Each row is a point. Each copy is the shape, with its points in the same order, turned, moved and blurred by noise. Say if it was mirrored as well.

Shape:
[[ 0.02 -0.27 -0.48]
 [-0.36  0.04 -0.16]
 [ 0.09 -0.01  0.13]
 [-0.22  0.04  0.06]
 [ 0.28 -0.19 -0.21]
 [-0.23  0.49  0.25]
 [ 0.29 -0.06  0.29]
 [-0.17  0.50  0.23]]
Copy 1 (8 x 3):
[[-0.52 -0.29 -0.43]
 [-0.39  0.24 -0.09]
 [-0.02 -0.12  0.02]
 [-0.22  0.15  0.01]
 [-0.12 -0.41 -0.29]
 [ 0.17  0.48  0.11]
 [ 0.17 -0.26  0.12]
 [ 0.14  0.41  0.00]]
Copy 1 is: only turned
Copy 2:
[[-0.08 -0.40 -0.31]
 [-0.31  0.08  0.01]
 [ 0.21  0.16 -0.03]
 [-0.07  0.22  0.05]
 [ 0.24 -0.16 -0.31]
 [-0.24  0.65 -0.05]
 [ 0.39  0.31 -0.07]
 [-0.15  0.64 -0.12]]
Copy 2 is: only turned

Shape:
[[-0.21 -0.31 -0.15  0.35]
 [ 0.10  0.19 -0.63  0.13]
 [-0.07  0.13 -0.04  0.45]
 [ 0.20 -0.36  0.13  0.28]
 [ 0.14 -0.25  0.44  0.06]
 [-0.14 -0.25  0.18 -0.60]
 [ 0.16  0.15  0.10 -0.20]
 [-0.15 -0.35  0.18 -0.18]
 [-0.24 -0.10  0.05  0.06]]
Copy 1, 9 rows:
[[-0.35  0.27 -0.27  0.12]
 [ 0.18  0.25 -0.46 -0.43]
 [ 0.03  0.47 -0.04  0.11]
 [-0.10 -0.01 -0.10  0.37]
 [-0.08 -0.10  0.29  0.34]
 [-0.40 -0.46  0.32 -0.29]
 [ 0.13 -0.08  0.18 -0.20]
 [-0.39 -0.22  0.13  0.03]
 [-0.29  0.15  0.05 -0.07]]
Copy 1 is: only turned
Copy 2, 9 rows:
[[-0.43 -0.23  0.05  0.23]
 [-0.31  0.30 -0.45 -0.03]
 [-0.30  0.21  0.17  0.31]
 [ 0.06 -0.29  0.15  0.29]
 [ 0.16 -0.23  0.48  0.06]
 [-0.02 -0.32  0.32 -0.64]
 [ 0.12  0.15  0.17 -0.26]
 [-0.13 -0.39  0.32 -0.23]
 [-0.32 -0.11  0.28 -0.08]]
Copy 2 is: only turned
Copy 3:
[[-0.29 -0.27 -0.11  0.05]
 [ 0.15  0.06 -0.17  0.61]
 [-0.22 -0.11  0.28  0.17]
 [-0.45  0.22 -0.08 -0.21]
 [-0.17  0.22  0.11 -0.52]
 [ 0.37  0.03 -0.36 -0.59]
 [ 0.31  0.22  0.05 -0.14]
 [-0.05 -0.08 -0.20 -0.43]
 [ 0.03 -0.21 -0.04 -0.16]]
Copy 3 is: mirrored
Copy 4 (9 x 4):
[[ 0.32 -0.05 -0.09  0.38]
 [ 0.20 -0.03 -0.76 -0.12]
 [-0.05 -0.22 -0.15  0.12]
 [ 0.46 -0.21  0.18  0.00]
 [ 0.26 -0.07  0.41 -0.18]
 [ 0.30  0.65  0.22 -0.29]
 [ 0.06  0.15 -0.04 -0.39]
 [ 0.34  0.36  0.25 -0.01]
 [ 0.10  0.17  0.03  0.08]]
Copy 4 is: mirrored

Shape, 10 rows:
[[-0.08  0.07  0.25 -0.24  0.24 -0.12]
 [ 0.09  0.29 -0.49  0.38  0.28  0.22]
 [ 0.00  0.34 -0.32  0.31  0.40 -0.10]
 [ 0.14 -0.10 -0.08 -0.13 -0.43 -0.19]
 [-0.07  0.23  0.15 -0.13  0.07  0.26]
 [ 0.41 -0.36  0.04 -0.05 -0.20  0.15]
 [ 0.39 -0.19 -0.27  0.13  0.09  0.56]
 [-0.27  0.00  0.22  0.12  0.08  0.01]
 [ 0.10 -0.38 -0.31 -0.18 -0.17  0.13]
 [-0.02 -0.17  0.31 -0.44 -0.32 -0.29]]
Copy 1:
[[-0.18 -0.13  0.20  0.02  0.12  0.26]
 [-0.03  0.27 -0.28  0.39 -0.28 -0.30]
 [-0.09  0.05 -0.26  0.35 -0.01 -0.30]
 [-0.05  0.18  0.70  0.23 -0.27  0.01]
 [-0.18  0.27  0.04 -0.09 -0.12  0.21]
 [ 0.17  0.25  0.48  0.42 -0.28  0.39]
 [ 0.03  0.44 -0.14  0.54 -0.56  0.38]
 [ 0.20 -0.03  0.10 -0.13  0.03  0.09]
 [ 0.00  0.03  0.45  0.41 -0.63  0.17]
 [-0.13 -0.14  0.82 -0.10 -0.04  0.31]]
Copy 1 is: mirrored
Copy 2:
[[ 0.11  0.08  0.19 -0.36 -0.21 -0.13]
 [ 0.04  0.03  0.14  0.62  0.14 -0.02]
 [-0.04  0.15  0.25  0.39 -0.07 -0.30]
 [-0.39 -0.01 -0.39 -0.14 -0.15 -0.02]
 [ 0.30  0.03  0.00 -0.14 -0.01  0.15]
 [-0.45 -0.30 -0.13 -0.13 -0.04  0.41]
 [-0.20 -0.26  0.06  0.28  0.28  0.47]
 [ 0.20 -0.18  0.08 -0.02 -0.42 -0.01]
 [-0.38 -0.41 -0.20 -0.08  0.23  0.07]
 [-0.26 -0.09 -0.30 -0.70 -0.30 -0.04]]
Copy 2 is: mirrored

Shape (14 x 8):
[[-0.34  0.74 -0.21 -0.32 -0.39 -0.34  0.34  0.22]
 [ 0.31 -0.10  0.14 -0.21 -0.07  0.23 -0.16 -0.35]
 [-0.26  0.16 -0.32  0.07  0.12  0.30  0.45  0.10]
 [ 0.30 -0.19  0.13 -0.04  0.13  0.03  0.17 -0.44]
 [-0.49  0.40 -0.30 -0.42  0.20 -0.23  0.21  0.36]
 [-0.05 -0.57  0.21 -0.13 -0.10 -0.02 -0.12 -0.18]
 [-0.17 -0.16  0.21  0.26  0.16  0.11  0.18  0.22]
 [ 0.06  0.07 -0.37  0.30  0.14 -0.21  0.06  0.63]
 [ 0.12 -0.29 -0.03 -0.19 -0.19  0.38 -0.10 -0.16]
 [-0.36  0.68 -0.07 -0.36 -0.19 -0.19  0.22  0.38]
 [ 0.04  0.07  0.22 -0.24 -0.23 -0.02 -0.31 -0.27]
 [ 0.10 -0.07  0.14  0.37  0.15  0.15 -0.27  0.13]
 [-0.40 -0.12 -0.25  0.30  0.01 -0.11 -0.07 -0.04]
 [ 0.04 -0.15  0.13 -0.14  0.14  0.14 -0.32 -0.38]]
Copy 1 (14 x 8):
[[-0.48  0.82  0.03 -0.27  0.00 -0.55 -0.35 -0.03]
 [ 0.12 -0.02 -0.22 -0.10 -0.20  0.12  0.40 -0.08]
 [-0.18  0.26  0.05  0.12  0.19  0.03 -0.46 -0.47]
 [ 0.15 -0.16  0.01  0.13  0.00 -0.12  0.37 -0.20]
 [-0.17  0.58 -0.01 -0.48  0.46 -0.32 -0.46 -0.26]
 [ 0.50  0.10  0.00  0.06  0.13  0.12  0.17  0.30]
 [ 0.04 -0.07  0.38 -0.03  0.17  0.20 -0.28  0.00]
 [-0.35 -0.19 -0.15 -0.12  0.30 -0.11 -0.69  0.16]
 [ 0.17  0.16 -0.28  0.10 -0.15  0.32  0.17 -0.03]
 [-0.50  0.70  0.05 -0.49  0.13 -0.37 -0.34 -0.08]
 [ 0.17  0.22 -0.14 -0.28 -0.30 -0.09  0.23  0.16]
 [ 0.02 -0.32  0.05 -0.15 -0.19  0.19 -0.26  0.08]
 [ 0.32  0.08  0.03  0.02  0.04 -0.18 -0.56  0.02]
 [ 0.44 -0.06 -0.16 -0.21 -0.19  0.05  0.22 -0.10]]
Copy 1 is: mirrored
Copy 2 (14 x 8):
[[-0.30  0.26  0.35 -0.51  0.56  0.30 -0.10  0.39]
 [ 0.25  0.14 -0.14  0.16 -0.32  0.33 -0.39 -0.23]
 [ 0.34  0.15 -0.26 -0.28  0.49 -0.16 -0.09 -0.10]
 [ 0.49  0.23 -0.05 -0.03 -0.44  0.15 -0.12 -0.27]
 [-0.30 -0.21 -0.01 -0.68  0.42 -0.02 -0.04  0.10]
 [ 0.11 -0.03 -0.29  0.25 -0.34  0.26  0.22 -0.25]
 [ 0.41 -0.23 -0.12  0.14  0.14 -0.15  0.14  0.03]
 [-0.11 -0.03  0.01  0.05  0.23 -0.65 -0.02  0.24]
 [ 0.15  0.16 -0.41  0.22 -0.14  0.27 -0.28 -0.22]
 [-0.24 -0.09  0.23 -0.45  0.53  0.21 -0.20  0.42]
 [-0.01 -0.01  0.11  0.18 -0.20  0.51 -0.26 -0.17]
 [ 0.24 -0.23  0.07  0.46 -0.03 -0.21 -0.18 -0.16]
 [ 0.03  0.01  0.04  0.14  0.29 -0.12  0.23 -0.41]
 [ 0.18 -0.09 -0.06  0.14 -0.29  0.27 -0.28 -0.45]]
Copy 2 is: only turned

Shape (14 x 9):
[[-0.56  0.06 -0.29 -0.11 -0.74 -0.37  0.04 -0.34  0.13]
 [-0.29  0.21  0.26  0.00  0.22 -0.08 -0.56 -0.08  0.09]
 [ 0.02  0.21  0.22 -0.41  0.20  0.27  0.15  0.31  0.26]
 [-0.25  0.14 -0.28  0.10 -0.34 -0.23 -0.06  0.34  0.04]
 [-0.16 -0.03 -0.01 -0.32  0.12 -0.55  0.38 -0.09  0.04]
 [-0.32 -0.22 -0.25  0.29  0.29  0.12  0.14 -0.26 -0.01]
 [-0.06 -0.18 -0.14 -0.04 -0.19 -0.18  0.11  0.30  0.24]
 [ 0.22 -0.37 -0.16 -0.12  0.00  0.47  0.09  0.42 -0.12]
 [ 0.09 -0.10 -0.27  0.26 -0.33  0.24  0.13 -0.04  0.02]
 [ 0.36 -0.26  0.29  0.01 -0.13 -0.03 -0.15 -0.58 -0.15]
 [-0.24 -0.01 -0.28 -0.37 -0.16 -0.13  0.14  0.15  0.41]
 [-0.36  0.03 -0.20  0.03  0.05 -0.03 -0.11  0.32 -0.07]
 [-0.50 -0.11  0.27 -0.15 -0.13 -0.36  0.31  0.22 -0.02]
 [-0.35  0.02  0.02 -0.06 -0.06 -0.47 -0.04  0.23  0.31]]
Copy 1 (14 x 9):
[[-0.24  0.23  0.80 -0.47 -0.28  0.01  0.29  0.55  0.16]
 [-0.29  0.04 -0.12  0.05 -0.12 -0.68  0.14  0.08  0.19]
 [ 0.05  0.24 -0.30 -0.34 -0.31 -0.21 -0.27 -0.23 -0.26]
 [ 0.19  0.53  0.40 -0.20 -0.01 -0.16  0.13  0.10  0.24]
 [-0.31  0.40  0.46 -0.14 -0.67 -0.12 -0.38 -0.04  0.05]
 [-0.52  0.48 -0.02  0.23 -0.03  0.14 -0.14  0.28  0.06]
 [ 0.03  0.47  0.42 -0.20  0.00 -0.10 -0.22  0.00 -0.10]
 [ 0.31  0.24 -0.14 -0.02  0.23  0.23 -0.53 -0.01 -0.08]
 [-0.04  0.24  0.27  0.00  0.17  0.40  0.09  0.05 -0.02]
 [-0.42 -0.48  0.32  0.20 -0.08  0.08 -0.19 -0.13  0.07]
 [ 0.06  0.49  0.33 -0.32 -0.29 -0.16 -0.13  0.23 -0.30]
 [ 0.04  0.56  0.02 -0.08 -0.04 -0.25 -0.10  0.18  0.26]
 [-0.31  0.45  0.33 -0.54 -0.25 -0.22 -0.38 -0.05  0.32]
 [-0.18  0.54  0.44 -0.27 -0.19 -0.50 -0.09  0.00  0.05]]
Copy 1 is: only turned
Copy 2, 14 rows:
[[-0.11  0.13  0.35  0.75 -0.41 -0.45 -0.24 -0.01 -0.30]
 [-0.11 -0.17 -0.55  0.06 -0.10 -0.45  0.16 -0.28  0.02]
 [-0.24 -0.45  0.14 -0.05  0.30  0.04  0.34 -0.25  0.04]
 [-0.35  0.34  0.11  0.19 -0.02 -0.38 -0.12  0.01 -0.15]
 [ 0.07 -0.29  0.33  0.21  0.01 -0.25 -0.19  0.20  0.42]
 [ 0.41  0.15 -0.10  0.14  0.21  0.03 -0.29 -0.19 -0.13]
 [-0.20  0.14  0.13  0.34  0.32 -0.21  0.07  0.15 -0.01]
 [-0.20  0.20  0.05  0.09  0.54  0.47  0.28 -0.02 -0.02]
 [ 0.07  0.34  0.18  0.08  0.12  0.10  0.09  0.13 -0.42]
 [ 0.35 -0.13 -0.33  0.31 -0.32  0.22  0.34  0.36 -0.09]
 [-0.27 -0.23  0.25  0.45  0.29 -0.26 -0.11 -0.02 -0.12]
 [-0.24  0.27 -0.07  0.06  0.20 -0.23 -0.10 -0.25  0.08]
 [ 0.05  0.09  0.36  0.32  0.01 -0.38  0.18 -0.18  0.47]
 [-0.17 -0.04  0.04  0.35  0.13 -0.65  0.02  0.01  0.14]]
Copy 2 is: only turned
Copy 3 (14 x 9):
[[ 0.28  0.08 -0.37  0.80 -0.01  0.47  0.08  0.57  0.06]
 [ 0.24 -0.13 -0.10 -0.30  0.31 -0.17  0.03  0.44  0.30]
 [ 0.34 -0.37 -0.29 -0.36 -0.09  0.09 -0.29 -0.31  0.05]
 [ 0.48  0.03 -0.03  0.24  0.24  0.52  0.17 -0.03 -0.04]
 [-0.02 -0.07 -0.08 -0.01 -0.11  0.38 -0.41  0.36 -0.48]
 [-0.15  0.21  0.29  0.04 -0.16  0.31 -0.16  0.02  0.38]
 [ 0.37 -0.19  0.09  0.09 -0.11  0.48  0.07  0.00 -0.10]
 [ 0.02 -0.27  0.10 -0.03 -0.24  0.21  0.31 -0.66  0.07]
 [ 0.30  0.17  0.11  0.40 -0.21  0.17  0.24 -0.28  0.14]
 [-0.08  0.04  0.05  0.24 -0.40 -0.55  0.27  0.22 -0.07]
 [ 0.36 -0.23 -0.27  0.07 -0.23  0.63 -0.08  0.17 -0.02]
 [ 0.17  0.01  0.00 -0.01  0.32  0.41  0.06 -0.06  0.17]
 [ 0.13 -0.46  0.05  0.28  0.25  0.35 -0.37  0.16 -0.21]
 [ 0.40 -0.26  0.07  0.01  0.06  0.48 -0.13  0.43 -0.05]]
Copy 3 is: only turned
